Each wall is flat, endless, passes through zero and stands at right angles to its row. A trip goes straight from one point to another. List the walls that it crosses, first one first.

Walls:
(1): [-22  -9]
(2): [39 33]
(3): [  7 -26]
(4): [ 50 -44]
(5): [  9 -41]
(6): [30 -2]
Trips:
[-16   1] to [60 49] => 2, 1, 6, 4
[15 24] to [-43  23] => 6, 1, 2
[-21 -21] to [-39  18] => 3, 5

Walls:
(1): [ -8 -17   7  30  12 -19]
(2): [-25 -13  -4   4 -24  10]
(3): [ 29 -10  10 -16  11  39]
(4): [ 18 -41  26   0  28   7]
(5): [-48  24  -4  33  33  11]
(6): [ -8  11  -1  -9  -5 -13]
(7): [-12  -7 -17  -7 -37 -14]
(8): [ -5  52 -48  42   7 -32]
Trips:
[ -6 -21 -42  26 -17  29] to [-20   3 -17  10 -17  35] => 1
[-24   5  22  -8  17 -24] to [-32  36 -11  18 -24   5] => 8, 4, 2, 7, 1
[  2  13  21 -11  13 -10] to [ 31  -8  43 -28 -19  30] => 5, 6
[-27 -20 -14   1 -48 -19] to [ 12 -40  26  31  -9  31] => 8, 6, 4, 3, 7
[  8   6 -12  11   5  -3] to [ -5 -11 -28   9   7   8] => 7, 2
[  0   3  -6  15 -26  14] to [-37 -26  60   7  55 -11] => 5, 1, 8, 4, 7, 2
[  6 -39 -17 -14  -3 -27] to [-11  -4 -32 -16  10  -3] => 8, 1, 4, 5
[  2  11 -43  30  25  29] to [-38   2  -8   6  28 -44] => 3, 6, 7
[-14   9 -22  -9  19 -29] to [ 30   0  12   7 -13 -42] => 5, 4

Walls:
(1): [  3 -41 -44  -7  11 -38   7  30  33   0 -25 -16]
(2): [  2  11 -22 -19  21 -22 -11 -12 -25 -15  28  -2]
(3): [ 28  10 -57  40  14 -18   2  -6  29  18 -22  -7]
(4): [ 18 -49   6 -26   3  19  19  -8  10 -52 -55  20]
(5): [ 18   3  -4 -16  -4   4  25 -14  41  26   4  -9]
(6): [-15 -15  -9 -41  17  -3 -27 -21   5 -39   3  12]
(7): [  1 -10   2 -31   1 -25  16 -27  16  -2   3  43]
(8): [-11   2  28 -10  -2 -16  26  21  -6 -20 -19  29]
(9): [ 11   6 -24  40 -29 -20  -6  25 -14  -5  -6  16]
(10): [ 44  24 -43  24  10 -25  17  -8 -29 -15  28  19]
(11): [ 32   3  18 -13  43   7  10 -26 -17 -28   3  -5]
(12): [-14 -16  28  16  23  -9 -12  -6  -8  20  -5  23]
Trips:
[ -7  10  37 -56 -22  15  10 -18  12 -14 -10  -5] to [-29   3  22 -10  32  23 -15 -42  20   1 -45  11] => 12
[-26 -18 -10  12  12 -13 -51  15 -35  20  -9  19] to [ -9  35   8 -36 -19  24 -34 -12 -12  -5  -3   3] => 1, 9, 12, 11
[ 15   2 -17 -32 -39  31 -27 -32 -14 -24 -24 -60] to [ -5 -28 -16  12   1  26 -33  -6  -7 -13 -22  36] => 5, 2, 9, 11, 3, 12, 1, 7

Walls:
(1): [-18  45  -9  34 -45  17  55 -36  -5   0  -2   2  -2 -39 -19  23  23  36
 -43 -19]
(2): [ 15 -36  -6 -29 -27   4   9 -37   8  13   2   3 -40   2   7 -17  36  44
   4 -15]
(3): [-17  11  17  29 -55  -7  -2 -20  16 -17  23   9 -20  26 -19  28  13  -9
  26  22]
(4): [ 16  34 -17  40  41 -48  -2  53   2  11  -6 -14  54  13   9  39  13  21
  21  28]
(5): [-10 -11 -12  18  19   8  -5  22  31  11  19 -20   3   5  -2  -3  23 -49
 -27 -29]
(6): [ -1  -4  27  -4 -18  -2  11  16 -33 -31   7 -35 -46 -38  38 -10  -8  16
   8  27]
(7): [ 55 -10  21 -43 -10  -4   5 -26 -29  21  25 -10 -10  34  -5  -4  28  -1
  16  -9]
(8): [ 10  45   4  18  -3   8 -11  44 -11 -40  19  -4 -53 -18 -21 -26   2  56
 -17  33]
(9): [-26   5 -41  -9 -38  25  -3  -8 -18   4 -11  24   4  44 -14  20 -40   0
 -26  43]
(10): [-17 -17  -9  12  20  25 -15  41  12  -2  -1 -28 -24  -9  13  34 -23 -12
   5   2]
(11): [ -9 -12   0  -3  43  32  59  23  37   8 -21  30   0 -29   1  -3 -19 -12
 -23  -4]
(12): [-13 -60 -14 -10  -9   5  27  31  25   0 -16  13  21   6  17 -13   2 -12
  38  10]
Trips:
[ 15 -33 -19 -24 -14 -19 -26   5 -38  24  29 -23   4 -11  -2   7  16   0
  46  34] to [-12   4  -1  -1  34 -60  -7  10  48 -19  29  -8  18  35  19  35  22 -19
  -9   1] => 5, 2, 6, 7
[-31  24  21 -37   4 -21  26  -5   7  15 -33 -31 -25   1  28 -32  29  11
 -36 -29] to [  3  26  19  37 -18  13  14  26  -2  10  20  -1  15 -17  15 -37  11 -14
   1 -38] => 7, 2, 4
[-15 -23   8 -13  -3   0  -5  -9 -10  20  24  -1 -12  30  -8 -11  13  -4
  25 -24] to [ 32   9 -17  24 -38   3  23 -15  39  44  12   9   3   8 -12 -25   2 -31
  -3   7] => 9, 1, 11
